Rows are points. To make a cloud, some directions were put in groups of two or more. Within a group, all points are equally far from the middle, so they leave a hole (a ring in 2 directions, a hollow ball in 3). The other directions are filled evenly. Then the cloud was stretched, turned, moved and blurred a little. How many holes are there, and how many directions does each take, smallest first?

Cloud, 20 rows:
[[ 1.7 -3.3  0.5]
 [-4.9 -4.9 -0.2]
 [ 3.3 -1.3  1.0]
 [ 5.1 -1.5  4.0]
 [ 0.8 -3.9  5.0]
 [-7.1 -1.0 -1.3]
 [-4.8 -4.6 -2.5]
 [ 6.7 -2.5  2.2]
 [ 1.6 -0.3  1.3]
 [ 2.5 -1.0  3.4]
 [ 0.0 -2.7  2.8]
 [-5.3 -4.1 -2.1]
 [-0.3  0.3  0.1]
 [-1.3  1.3  2.5]
 [-1.4 -3.9  3.2]
 [-5.0  0.4  0.9]
 [-2.1  2.2  4.6]
 [ 1.9 -0.6 -3.0]
 [ 4.2 -2.6 -2.0]
 [ 0.5 -3.9 -5.3]]
Holes: 0

Cloud, 20 rows:
[[-4.1 -2.0 -4.5]
 [-6.8  3.6 -2.1]
 [ 1.7  2.4  4.3]
 [-7.2  2.1 -0.8]
 [ 5.2 -2.5 -0.7]
 [ 0.6  0.4 -4.6]
 [-2.1 -0.6  3.8]
 [ 0.3  6.4 -2.0]
 [-3.4  0.8  3.4]
 [ 2.0 -2.1  4.1]
 [-0.7  2.4  3.3]
 [-0.3  2.2  5.4]
 [ 1.9 -2.0 -1.7]
 [-1.6  0.6 -3.6]
 [-1.1  2.6 -0.1]
 [ 1.0  5.2 -3.1]
 [-2.6 -3.0  3.9]
 [ 1.9 -1.2  2.5]
 [ 1.9  3.7  2.8]
 [ 0.5  3.6 -5.2]]
Holes: 0

Cloud, 30 rows:
[[ 2.1 -2.3  2.6  1.7]
 [ 3.0  1.5  4.7 -2.3]
 [ 2.4  0.9 -0.6  2.4]
 [-0.6  0.2 -3.9 -2.9]
 [-3.6  5.8  1.0  1.5]
 [-7.5 -1.2  4.3  1.2]
 [-4.8  2.4  5.1 -5.0]
 [ 0.6  2.3  2.3 -4.7]
 [-0.2  2.9 -0.8  4.0]
 [-1.3 -3.0  3.5  2.1]
 [-2.0  4.2 -2.2  0.7]
 [ 0.5  2.4 -2.8 -1.2]
 [-2.6 -3.5  5.6  0.1]
 [ 2.0 -1.0 -3.3  5.1]
 [-0.8 -3.5  3.5  1.5]
 [-6.5 -2.1  0.1  2.5]
 [ 0.6  2.1  2.8 -5.0]
 [-5.2 -1.9  6.8 -4.3]
 [-0.9 -3.9  0.2 -5.0]
 [-6.4  2.7  1.7 -2.2]
 [-7.3 -1.4  4.2  1.0]
 [ 3.0  1.8  3.2 -2.4]
 [-0.5  1.1 -0.4  5.2]
 [-1.6 -0.7  6.6  2.1]
 [ 0.2  0.1 -1.7 -4.5]
 [-6.1  2.3  3.7 -3.4]
 [ 1.3  2.7  1.9  0.1]
 [ 0.9  2.5  2.6  1.1]
 [ 2.1  2.2 -0.1  0.4]
 [-2.9 -2.0 -4.0 -1.7]]
Holes: 1 (2)

Cloud:
[[-0.9  0.5  4.2 -2.8  5.1 -1.1]
 [ 1.0 -4.0 -3.2 -1.2  5.1  1.7]
 [-3.4  1.7 -6.2  2.3  4.7  1.2]
 [ 4.4 -1.4 -2.7  3.5  3.3 -4.5]
 [-2.6 -4.0  2.9 -0.4  2.9  2.2]
 [ 3.3 -1.9 -4.2  1.8  4.9  1.9]
 [-2.2  2.4 -5.6 -1.2  3.9  2.3]
 [-0.7  0.0 -3.1 -0.7 -4.5 -1.0]
 [-0.4 -0.3 -2.4  3.3  7.7  2.3]
 [-7.8 -0.5 -1.3 -2.0  1.3  0.5]
 [-1.7 -0.2  4.6 -3.7  3.2 -1.7]
 [ 2.7  1.1  1.0  6.2  3.7  2.0]
 [-4.4 -6.6 -1.9  2.2 -0.1 -0.2]
 [-2.8 -0.8 -2.8  6.1  5.5  0.6]
 [-4.8  0.7  1.5  2.3 -0.1  3.2]
 [-7.2 -3.5 -3.6  2.4 -0.2 -0.8]
 [-1.3 -2.7  0.9 -1.5  5.6  3.3]
 [-1.8 -4.6  0.5 -4.6  3.2 -2.8]
 [-1.3 -1.2 -1.7  6.9 -1.2  0.4]
 [-0.6  2.5 -6.4 -0.8  2.5 -1.3]
 [-0.8  2.4 -0.3  0.9 -3.2  1.7]
 [-6.0 -0.7 -4.8 -2.5  2.4 -3.2]
 [-3.6 -1.2  2.5  1.8  2.5  4.3]
 [-1.5  3.5  2.5  1.2  4.4 -4.1]
 [-1.1  3.5  1.5  2.5 -0.3 -4.2]
 [ 0.0 -2.9 -0.7 -1.7  4.6  4.0]
 [-5.0  1.6  1.2 -0.2  0.9  4.2]
 [-0.8 -3.2 -2.5 -0.9  6.1  2.7]
 [-3.8 -3.0  1.3  4.8  3.7 -0.2]
 [ 0.7  0.0 -5.3 -3.1 -0.7 -3.1]
 [-4.1 -2.8 -6.3  0.6 -2.6 -2.4]
 [ 0.2 -0.9  3.2  5.5  1.9  0.9]
 [-1.1  4.4 -5.1  3.1  3.3  0.0]
 [-0.8  4.7 -0.6  2.4  1.9  4.3]
 [-7.6  1.4  0.3 -0.3  1.4  0.3]
 [-3.0 -0.3  1.0 -2.2 -3.6 -2.6]
 [-7.0 -1.7 -0.1  2.6  2.1  1.8]
 [ 2.3 -0.7 -2.5  3.4  5.1 -5.3]
 [ 2.4  0.0 -3.8  1.2  3.6 -6.1]
 [ 2.4 -3.8 -3.9 -1.3  4.3 -3.2]
 [ 1.2 -5.2  0.6  3.4 -1.2 -2.4]
 [-6.3 -0.7 -3.5 -1.9  3.3  2.8]
 [-4.2  1.3  2.3 -2.5 -1.9 -1.0]
 [ 2.4  3.8 -1.8 -2.9  2.8 -1.0]
 [ 0.4 -4.8 -6.2  2.3  0.1  1.0]
 [-0.5  4.8 -0.9  4.0  0.5  2.4]
 [ 2.8 -4.8  0.0  2.5 -1.2 -2.6]
 [ 2.9 -5.1 -2.6  0.2  0.2  1.1]
 [-5.0  3.5  0.7  2.0  2.6  3.0]
 [ 1.7 -1.7  0.0 -1.1 -2.9 -5.2]
 [-4.3 -1.6 -7.3 -1.3  0.8 -1.5]
 [-5.0 -3.2 -2.1 -1.2  3.7  3.8]
 [-4.0  1.1 -1.1  2.7  6.0  3.9]
 [-3.0 -6.7 -3.2 -0.4  0.3  1.3]]
Holes: 2 (2, 4)
